Every row gives one point. The points of each table are mixes of a few directions, plus a little noise. Count the directions of each table, and those that both share. Where both have some left over, give the other angles between the two spaces (their principal angles), to ten degrees, smallest first.
In the rows, 128 means zero.

First:
[[127 127]
 [197 179]
 [123 125]
 [ 65  83]]
Second (6 x 2):
[[147 115]
 [159 105]
 [ 68 168]
 [103 145]
 [ 83 158]
 [206  74]]
Directions: first 1, second 1, shared 0; angles 70

First, 4 rows:
[[114 113 146]
 [ 79  81 192]
 [137 137 115]
 [183 179  59]]
Second (6 x 3):
[[ 91 162 111]
 [124 122 120]
 [174  27 107]
 [180 140 194]
 [ 79 193 120]
 [120 122 116]]
Directions: first 1, second 2, shared 0; angles 80

First (8 x 4):
[[112 144 166  62]
 [139 162  95 141]
 [125 103  62 149]
 [160 230 192 134]
 [118 129 109  99]
 [138  56 171 206]
 [114 132 104  90]
 [117  66 120 147]]
Second:
[[151 143  98 191]
 [128 128 128 129]
 [126 126 130 123]
 [150 142  98 192]
 [ 83  99 186   7]]
Directions: first 3, second 1, shared 1

First:
[[165 122 136 154 140 142]
 [ 74 142 114 103 132 112]
 [185 110 145 139  92 138]
 [170  96 147 158 170 153]
 [160  96 147 142 146 145]
 [109 154 114 123 117 118]
 [ 17 249  59 106 110  81]
 [171  90 152 124 100 137]
 [100  93 139 102 146 127]]
Second, 7 rows:
[[139  65 124  84 141 123]
 [130 164  97 102 127 122]
 [125 180 160 245  95 134]
 [114 118 205 144 149 169]
 [ 78 107 100 135 126  92]
 [143 155 127 125 126 138]
 [169 107  83  61 131 117]]
Directions: first 3, second 4, shared 2; angles 70

First:
[[173 115 130 121 133 134 136 139]
 [  7 162 120 153 108 113 104  98]
 [ 75 139 114 164  94 126 112 108]
 [175 108 117 150 106 139 129 132]
 [ 83 148 142  99 157 116 129 126]
 [183 118 146  84 170 130 147 150]
 [178 115 135 108 146 132 141 143]
 [148 119 120 144 111 134 127 128]]
Second:
[[160 122 136 105 148 130 138 140]
 [106 132 122 142 115 127 121 120]
 [127 128 128 130 127 127 126 128]
 [160 121 136 107 148 130 138 140]
 [ 10 151  97 207  54 122  90  84]
 [161 122 137 106 148 130 138 140]
 [172 119 140  99 155 130 141 144]]
Directions: first 2, second 1, shared 1

First, 9 rows:
[[131 169 120 102 143  92 127 161 133 196 194]
 [129 110 150 147 145 123 105 127 121 103  90]
 [111 104  54 109  27 230 232  53 152  81 135]
 [127  79 156 167 135 151 103 103 116  48  37]
 [134 134 152 135 161  95  95 151 120 141 124]
 [130 107 142 146 134 134 113 121 122  94  89]
 [124 107 122 137 110 155 140 106 128  93 102]
 [130 138 129 124 137 114 121 140 127 144 141]
 [134 202 122  85 162  58 117 188 134 249 242]]
Second, 9 rows:
[[117 113  94  84 151 118  77 143  91 173 118]
 [218 225 145 143 216  89  84 144 153 113 126]
 [145 115 106 145  99 139 139 192  48 173 119]
 [ 50  89 153  91 101 118 163 126 159 107  88]
 [139  73 167  67  88 174 131  74  65 118 166]
 [ 52 105  38 181 115 119 123 140 176 166 119]
 [125 135 178 198 111 110 165 144 158 112 154]
 [177 148 142 138 134 136 127 133 100 128 145]
 [127 149 127 108 137 148 147  56 204  60 118]]
Directions: first 2, second 6, shared 1; angles 70

First:
[[ 93  73 110  54 192 140 135  97  70 151 119 110]
 [140 165 163 206  49 117  87 136 200 105 126 182]
 [185 177  36  92 127 157 177 125  94 113 146  19]
 [161 187  60 154  85 158 150 132 180 111 143  54]
 [ 63  89 189 174 113 118  75 119 201 141 113 215]
 [100 103 180 152 161 108 135 166 148 146 129 171]
 [104 105 202 166 127  97 100 147 149 132 118 210]
 [146 114 111  69 144 127 124  96  47 124 121 116]
 [160 135  97  82 162 130 166 137  63 129 136  78]]
Second:
[[129 150  83 139 119 152 146 129 170 129 136  79]
 [128 116 151 122 133 115 118 127 106 128 124 153]
 [129 142 100 135 121 145 139 128 155 127 134  97]
 [127  85 213 107 148  82  96 125  46 129 111 220]
 [128 166  50 148 111 170 158 131 201 127 143  44]
 [127  80 225 103 150  75  90 126  37 130 109 231]
 [127  82 221 104 150  77  92 124  40 129 110 228]
 [128 176  32 153 107 180 165 129 219 127 146  25]
 [128 154  75 141 115 156 148 130 178 128 138  72]]
Directions: first 4, second 1, shared 1

First (8 x 14):
[[125 120 136  85 150  69  88 162 156 142 142 133  81 144]
 [152 140 117 249  92 205 167  24 101 149 118 135 231 102]
 [150 121 113 122 121  55  79 158 164 156 153 114 112 120]
 [148 129 110 166 103 127 127 117 130 138 135 114 161 107]
 [ 79 131 179  79 185 176 153 103 107 109 102 177  84 179]
 [143 119  99  83 110  57  95 213 153 120 148  88  94 107]
 [ 81 133 140  53 140 208 200 175  75  46  91 123  95 138]
 [146 130 129 187 122 127 115  72 138 165 135 141 165 126]]
Second:
[[ 98 135 176 127 177 117  99  61 127 176 115 170  89 142]
 [107 144 159 176 122 126 111  63  85 179 100 112 109  74]
 [116 120 163 159 136 156 125  95 126 125 127 130 120 153]
 [181 114 101 139 130 101 127 119 163 159 155 174 208 194]
 [126 121  99 113 132  78  70 180 218  95 167  95  63  91]
 [160 124  80  51 103  84 160 217  91 130 120 125 174 143]
 [163 105 123 125  75 173 192 185  69  84 126  98 201 187]
 [ 69 152 122 134 150 192 137 100 149  74 109 113  62  42]]
Directions: first 3, second 6, shared 3

First, 8 rows:
[[132 124  85 168 124  92 103 165 175 104 110 126 146 142  80 126 127  68]
 [118 111 206 108 101 149 128 110  98 156 127 122 108  35 170 132 163 139]
 [ 96 130 181 109 163 137 158 140 134 155 103 175 134  87 135 112 106 161]
 [127 147  78 132 169 119 145 140 146 115 126 151 146 206 101 119  86 146]
 [150 114 112 152  79 115  90 127 130 111 138  85 119 108 123 143 169  73]
 [142 106 162 134  68 132  96 113 108 130 138  85 107  56 152 144 185  91]
 [143 136  98 122 127 136 129 110 111 119 149 112 123 176 135 134 124 143]
 [116 156 102 100 193 145 176 120 121 134 132 172 140 214 127 114  67 203]]
Second, 11 rows:
[[133 136 103 128 138 129 132 126 128 120 134 128 131 166 122 128 116 136]
 [128  94 172 165  69 100  78 158 159 127 101 101 124   7 115 136 190  36]
 [123 134 143 107 140 147 147 111 107 139 137 136 122 136 149 126 118 166]
 [141 131 145  97 113 161 138  84  77 139 159 105 107 135 174 138 141 172]
 [119 143  73 149 172 101 138 165 176 110 107 162 156 193  77 114  82 117]
 [138 149  81 113 157 140 149 109 112 120 151 132 131 218 130 127  95 172]
 [ 92 146 145 107 200 133 177 148 145 148 100 197 148 150 117 103  68 186]
 [137 116 141 136  95 126 107 124 122 127 132 103 118  92 135 137 159 100]
 [127 131  93 150 141 105 120 153 161 112 115 137 144 155  93 122 114 101]
 [159  99 156 140  37 133  75 100  95 123 154  52  97  47 162 156 212  71]
 [112 130 154 116 148 135 146 132 129 143 117 153 131 112 134 119 114 151]]
Directions: first 3, second 3, shared 3

First, 10 rows:
[[171 149 119 113 132 113 103  98 121 116 121 104 124 121 101 145 126 156
  140 130]
 [181 153 118 109 132 110  97  91 120 113 118  99 123 118  95 148 126 162
  144 131]
 [161 143 122 116 131 116 109 105 122 119 122 110 125 121 108 141 126 149
  138 130]
 [  7  69 152 172 118 169 198 212 147 162 149 196 141 149 204  81 132  49
   92 122]
 [144 136 125 122 129 123 119 118 125 125 126 119 126 125 119 134 128 138
  133 129]
 [150 138 124 119 129 121 115 112 125 122 124 115 126 124 114 136 127 142
  135 129]
 [ 81 105 137 145 124 144 155 161 136 140 136 154 133 137 157 109 130  97
  113 126]
 [162 144 121 116 131 117 109 105 123 119 122 109 124 122 107 141 126 149
  137 129]
 [180 153 117 110 133 110  98  91 119 114 119  99 123 119  95 148 126 161
  143 130]
 [ 45  88 144 159 121 156 176 186 141 152 142 174 136 143 179  95 131  74
  104 124]]
Second (8 x 20):
[[143 210 111 177 108 144 182  79 184 169 116 104 122 100 128 102 146  98
  106  97]
 [110 100 136 103 141 151  86 152 101 102 140 145 130 154 141 146 117 163
  142 140]
 [117 106 106 138 122 156 110 121 199 153 194 117  92  66 115 108 120 164
  123 156]
 [129  72 128 113 131  99 115 147 129 126 151 129 118 105 110 127 119 132
  132 154]
 [123 168 128 137 127 160 128 116 128 127 117 130 133 147 145 131 132 136
  127 111]
 [147 190 142 142 124 105 175 110  84 125  55 126 161 175 139 134 145  75
  122  85]
 [140  82 137 112 131  72 136 147  99 120 115 130 136 127 110 133 126 102
  131 140]
 [114  96 137 103 140 139  92 152 100 104 136 144 131 150 136 144 118 155
  141 141]]
Directions: first 1, second 3, shared 0; angles 90

First (9 x 32):
[[159 175 163 130 109 200 179  93  93  93 107 143 155  85 163 209  85  39
   63 152 130 160 171 114 132 152 131 182 105  98 141 136]
 [ 40  52 131 140 126  56  65 223 144 145 187 123  52 175  77  66 192 247
  249  84 176 100  67 149 140  83 149  24 161 186 130 132]
 [151 165 157 129 113 184 168 101 100 100 112 141 148  94 156 193  95  58
   77 147 130 153 162 118 132 147 131 170 110 105 139 134]
 [118 123 135 130 124 129 126 139 124 124 134 130 119 128 126 133 131 132
  137 125 137 129 125 129 131 124 132 120 130 133 131 130]
 [189 150  72 112 159 109 128  65 161 161  88 112 182 135 137  81 115 116
   79 145  66 114 137 123 105 147  97 173 121 102 106 111]
 [163 124  69 115 160  82 106  94 169 169 106 109 158 152 120  55 136 158
  119 131  79 103 115 130 108 133 103 139 132 121 105 111]
 [ 94 124 173 139 103 157 139 162  98  98 150 142  98 114 130 178 128 116
  146 122 170 145 132 128 144 121 149 110 127 139 146 141]
 [108 122 148 133 117 137 130 148 115 115 141 134 111 124 126 147 131 129
  142 123 149 134 127 129 136 122 138 114 129 136 136 134]
 [130 117 105 125 141 100 111 127 147 147 127 119 130 144 118  91 140 156
  141 123 115 114 115 131 122 124 121 119 134 133 119 122]]
Second, 8 rows:
[[169 143  93 117 148 116 127  87 149 149 101 116 163 132 136  98 121 116
   96 139  88 119 132 124 112 139 109 158 125 109 113 116]
 [138 126 101 131 136 111 127 112 147 145 124 133 136 138 113 102 111 160
  119 134 116 121 137 135 132 143 116 134 120 138 128 128]
 [135 148 142 143 111 166 166 111 114 111 128 158 131 107 125 175  76 118
   90 146 142 148 172 131 150 160 129 154 102 137 150 144]
 [151 115  60 125 157  73 107  99 178 176 116 122 146 160  99  46 119 198
  124 131  89 101 126 140 123 145 102 131 125 143 115 119]
 [197 142  42 109 173  80 116  55 184 183  83 107 188 151 124  41 115 149
   82 144  48 101 132 128 102 152  86 171 122 109  98 106]
 [ 76 108 195 121 109 142 104 199  86  92 155 105  88 122 155 167 201  80
  194  97 171 135  76 116 116  69 163  78 163 113 124 125]
 [ 87 125 189 137  98 165 138 173  87  88 152 138  93 109 139 192 140  97
  153 118 178 148 124 124 140 110 156 105 133 131 145 140]
 [ 71 118 202 142  90 169 139 188  80  80 164 144  79 108 134 203 140 106
  165 114 194 152 125 127 149 108 163  93 133 142 152 146]]
Directions: first 2, second 3, shared 2

First, 8 rows:
[[103  67 126 199 143 168 130 134 178 149  78 224 167  68 180 131 134 113
  162  94  82 101 164 191 156 166  54 177  97 154 236 154]
 [109 151  97 102 128 145 110 103 149 141 136 102 124 127 127 107 153 157
  109 140 120 146  70 124 111 109 139  92 155 104  79 127]
 [104 141 162  93 141 137 164  86 121 145 161  96 114 100  86 122  79 137
   89 187 114 186  78 120 170 104 175 129 141 140 118 102]
 [159 142 154 104 114  71 144 165  85  93 158  85 100 182  98 153 115 112
  116 117 196 119 177  78 125 110 150 128 117 128 106 129]
 [142 130 133 125 149 129 145 120  98 126 118 121 145 150 118 134 112 112
  138 134 114 124 104 137 132 140 162 137 124 143  99 124]
 [133 116 137 117 133  88 165 160 108  98 137 106 114 181 108 158 128 113
  105  89 196 109 159 106 147  99 130 137 103 133 109 164]
 [143 133 133 156  78 133  65 150 156 134 129 165 110  74 163 106 143 139
  163 134 111 121 204 120  90 159  74 126 139 111 205  96]
 [131 146  84 125 137 154  98 108 134 137 106 122 151 144 146 108 163 141
  143 126  95 117  70 147  93 140 142 104 149 113  71 130]]
Second:
[[ 75 168 108  74 196 140 172 113 134 148 134  85 133 136 121 161 137 150
  112 121 111 111  19 175 200  97 172 102 132 126  95 159]
 [226 136 139 145  89 106 124 156  65 120 113 111 145 198 110 131 101  67
  132 129 124 121 186 105  59 135 185 142 135 153  97 117]
 [150 145 128 109 129 134 171 125 117 159 132  89 135 158  97 142 100 101
   74 138 112 149  99 144 136  77 191 125 146 151 112 151]
 [152 176 114 112 133 116 120 176 119 143 120 109 127 148 148 163 143 113
  151  97 109  72 141 160 131 121 149 111 135 129 160 145]
 [ 35 113 118 112 184 140 123  88 159 105 135 148 122  82 145 119 159 191
  157 130 142 126  55 133 185 159  77 118 108  99 104 121]
 [105 118 131 123 124 145 155 109 157 154 140 122 122 105 111 122 113 133
   76 143 124 167 109 135 150  87 131 129 139 134 146 143]
 [112 100 141 155  63 153 136 131 210 182 149 152 100  52 124 107 108 128
   43 142 122 191 192 132 132  57  80 138 152 134 249 149]
 [171 130 132 149  99 112  96 158 110 115 118 143 128 142 143 127 133 109
  161 115 131 103 190 114  87 154 116 134 125 128 147 114]
 [105 124 124 115 168 125 130 103 105  99 124 125 139 143 125 126 137 146
  158 133 138 120  76 121 142 161 134 126 113 119  64 116]
 [150 101 139 163  92 120  92 136 127 107 123 162 124 116 140 105 131 124
  153 129 143 132 194  97  87 161  87 143 120 122 147 103]
 [126  98 134 151 131 115  88 115 105  76 119 163 133 128 143 104 145 144
  191 130 153 117 148  90  99 200  86 140 103 111  88  90]]
Directions: first 5, second 4, shared 2; angles 60, 80

First (9 x 32):
[[128 130 124 125 130 128 127 122 134 129 129 127 123 125 131 131 126 132
  135 129 129 137 132 141 127 128 126 125 118 130 129 126]
 [119 145 115 117 113 120 130 110 133 117 135 159 119 124 135 127 114 138
  151 131 123 148 135 159 129 147 149 123 128 132 116 132]
 [126 147 110 109 126 112 132  96 148 118 128 140 121 122 148 126 119 133
  160 125 121 149 132 172 136 149 133 124 109 131 121 137]
 [141  91 165 160 142 146 127 183  95 143 115  88 158 144 101 122 156 102
   63 123 135  67 106  31 127  94 106 145 166 115 143 123]
 [125 140 122 119 119 116 133 114 130 117 127 146 132 130 137 121 123 126
  140 125 120 128 125 138 136 146 141 130 135 127 119 138]
 [129  98 152 156 134 160 117 176 103 148 133 106 127 131  96 138 139 129
   86 137 144 112 130  76 110  89 116 128 142 127 143 107]
 [150 116 127 122 171 122 129 115 159 144 111  57 135 124 148 132 150 113
  126 114 133 120 120 136 138 110  74 131  80 124 152 131]
 [119 139 120 122 114 126 127 119 128 121 136 155 118 125 129 129 116 139
  144 133 126 146 136 150 125 139 146 123 130 132 119 127]
 [115 146 118 121 103 123 129 117 122 114 138 175 119 127 128 125 110 140
  148 134 122 146 136 150 126 150 161 124 143 132 111 131]]
Second, 11 rows:
[[138 113 133 140 148 147 120 140 136 143 132  89 120 122 124 141 137 128
  118 132 141 135 132 122 123 104  97 124 102 129 146 110]
 [ 89 157 116 126  60 136 124 130  94 103 160 249 100 126 103 128  83 165
  154 154 122 168 154 157 108 161 216 114 181 141  89 121]
 [130 114 135 122 143 122 128 136 130 144 114 103 134 132 124 125 140 124
  112 118 128 110 124 120 119 108 114 131 123 128 137 138]
 [135 118 133 127 144 125 129 131 134 137 119 101 134 129 131 127 139 121
  119 121 129 117 122 121 129 117 110 131 118 126 137 131]
 [144 130 124 143 139 146 124 124 139 123 140 104 122 120 139 141 131 123
  137 136 138 146 129 127 143 131 102 125 104 127 137 104]
 [ 94 118 142  85 112  71 141 137 108 146  83 170 154 155 107  88 130 129
   99  95  98  65 117 125  94 117 181 141 187 129 110 200]
 [143 140 120 136 133 133 131 111 138 112 138 117 131 122 148 132 129 118
  144 132 129 140 122 128 154 148 112 130 113 124 128 115]
 [141 119 131 131 149 129 128 129 138 136 120  90 134 127 134 130 141 118
  121 122 131 119 122 119 134 117  99 131 109 124 141 126]
 [123 130 129 123 122 122 129 128 125 127 126 140 129 131 125 124 125 130
  127 126 124 124 128 130 124 130 139 129 137 129 124 135]
 [147 129 124 144 143 146 124 123 141 122 140  96 124 118 141 142 133 121
  136 137 139 146 127 125 146 130  95 126  99 125 139 103]
 [125 139 123 129 114 129 130 121 125 116 136 151 125 127 131 127 120 131
  139 133 126 139 130 134 134 145 143 127 136 128 119 125]]
Directions: first 3, second 3, shared 2; angles 60

First:
[[127 166 128 134 122 134 135 136 141  81 157 112 166 149 117 127 138  70
  140 136 140 123 120 130 139 152 137  85 134 135 120 114]
 [143  68 176 112  86 110  63 119 155 160 176 178  76 126 133 134 134 213
   89  69  95 138 116 116 125  89  86 151 109 119 124 108]
 [135 144  82 108 123 148 131 118 128 147  98 105 123 115 122 138 133 118
  132 133 157 135 112 132 110  98 131 132 134 140 137 142]
 [130 171 101 119 127 145 133 132 134 116 126 112 145 133 121 145 124  97
  146 127 133 120 121 140 133 131 133 119 144 138 130 140]
 [121  93 165 143  88 146 202 165 194 104 174 172 134 120 119 113 166  97
  130 114 152 116 151  96 150 148 171  96 176 152  56  53]
 [142  99 161 123 146 114 121 121 119 116 144 125 161 133 122 113 125 153
  125 157 150 131 121 109 120 122 112 110  96 115 171 140]
 [136 199 104 105 126 141  77 133 131 137 139 134 118 142 129 185  90 141
  151  78  69 106 121 169 148 125 100 160 149 129 142 173]
 [ 83  25 160 197 223  59 162 106   7 187  11 126  75  96 176  57  98 202
  101 203  90 152 192 125 106 171 149 210  70  76 145 150]
 [144 152  85  90 130 171 162 139 151 161 101 128 136 105 115 168 114 142
  160 125 155 109 125 131 125  93 135 151 167 150 145 164]
 [119 162 118 149 109 112  94 111 119  70 156  87 146 159 125 101 158  47
  108 137 139 151 102 133 122 150 127  67 101 127 111  94]]
Second:
[[124 127 136 139 124 122 130 127 127 110 137 121 136 135 127 113 138 107
  122 135 134 134 126 123 129 140 133 109 121 127 118 112]
 [146 133  98  84 141 157 125 133 135 204  89 154  97  97 128 185  84 215
  153  97 105 105 136 145 127  81 110 206 158 134 162 193]
 [107 121 163 178 113  95 132 122 122  42 174  99 164 161 127  62 179  28
   99 163 156 155 120 108 129 183 150  38  94 120  89  54]
 [142 132 104  94 139 152 125 131 132 188  97 148 103 103 130 173  93 197
  147 104 110 110 133 141 127  91 113 189 152 133 154 180]
 [131 129 125 122 129 131 127 129 128 138 124 130 124 125 129 134 123 139
  131 125 125 125 129 130 129 122 126 137 132 128 132 136]
 [129 128 126 125 129 130 128 128 128 133 126 128 126 126 128 131 125 132
  130 127 127 126 129 129 128 125 128 132 129 128 129 131]
 [105 122 164 181 112  93 132 122 121  39 176  97 165 164 126  60 181  25
   99 165 155 156 119 108 128 184 151  34  91 122  87  49]
 [149 134  92  75 145 162 124 133 135 218  79 158  90  93 130 198  75 233
  158  91 100  99 137 148 127  71 105 222 165 135 169 206]
 [117 125 146 154 121 111 130 125 125  84 152 112 146 145 127  94 155  77
  113 147 141 142 123 118 128 155 139  82 110 124 108  90]]
Directions: first 6, second 1, shared 1

First, 10 rows:
[[ 74 221 186 194  77  62 140 131 165 157 193  90 115 128  85 118  63  96
  118 133 171  87 124 155 176  31 145 137 100 184   7  85]
 [145  98 109 107 144 149 124 127 117 119 107 140 132 128 141 131 149 139
  131 127 114 141 130 119 113 159 122 125 137 111 167 142]
 [109 161 148 151 110 105 132 130 141 138 151 114 124 128 113 125 105 117
  125 130 143 113 127 137 145  94 134 131 118 148  86 113]
 [128 128 128 129 128 128 128 128 129 128 128 128 128 128 128 128 127 128
  128 128 128 129 128 128 128 128 128 128 127 128 128 128]
 [126 131 129 130 126 126 128 128 129 128 130 127 127 128 127 128 126 127
  128 128 129 126 128 129 129 125 128 128 127 129 124 126]
 [128 128 127 128 128 128 127 128 128 128 127 128 128 128 128 128 128 128
  127 128 128 128 128 128 127 129 127 128 128 127 129 128]
 [134 118 122 121 134 135 126 127 124 125 121 132 129 128 132 129 134 131
  129 128 124 132 129 125 123 139 126 127 131 122 141 132]
 [145  99 110 107 144 149 124 127 116 119 107 140 132 128 142 131 149 138
  131 126 114 142 130 120 113 159 123 125 137 110 167 142]
 [151  88 103 100 150 156 122 127 113 116 100 144 134 128 146 133 156 142
  132 126 109 146 130 117 107 169 121 124 141 104 180 146]
 [138 109 117 114 138 142 125 127 120 122 115 136 131 128 137 130 141 135
  130 127 119 137 128 122 118 148 125 126 134 117 152 136]]
Second:
[[148  94 107 103 147 152 123 126 115 118 104 141 133 128 144 132 152 140
  132 126 112 144 130 118 110 164 122 125 138 107 173 144]
 [125 133 131 132 125 124 129 129 130 130 131 126 127 128 126 127 124 126
  128 128 130 125 128 129 131 123 129 128 126 131 122 126]
 [155  82  99  95 154 161 122 126 110 114  95 147 135 128 149 133 160 144
  133 126 107 149 130 114 104 177 120 123 142 100 188 149]
 [133 119 122 121 133 135 127 128 124 125 122 132 129 128 132 130 135 131
  129 128 124 132 129 125 123 138 126 127 131 123 140 132]
 [ 90 193 169 174  92  82 137 131 153 148 174 102 119 128  98 121  82 105
  121 131 158  99 125 147 162  60 140 134 108 168  43  98]
 [ 97 182 161 166  98  90 136 130 149 144 166 106 120 128 103 123  91 109
  122 131 153 104 126 143 156  72 138 133 112 160  59 104]
 [116 149 141 143 116 113 131 129 136 134 143 120 125 128 119 126 113 120
  126 129 138 118 127 134 139 106 132 130 121 140 101 118]
 [121 140 136 136 121 119 130 128 133 132 137 123 126 128 122 127 119 123
  127 129 134 122 128 132 135 115 130 130 124 135 112 122]
 [143 102 112 109 142 147 124 127 118 121 110 138 131 128 140 130 146 137
  131 126 116 140 129 120 115 155 123 126 136 112 162 140]
 [152  86 102  99 151 158 122 126 112 115  99 145 134 128 147 132 157 142
  133 126 109 147 129 116 107 171 120 124 141 103 182 147]]
Directions: first 1, second 1, shared 1
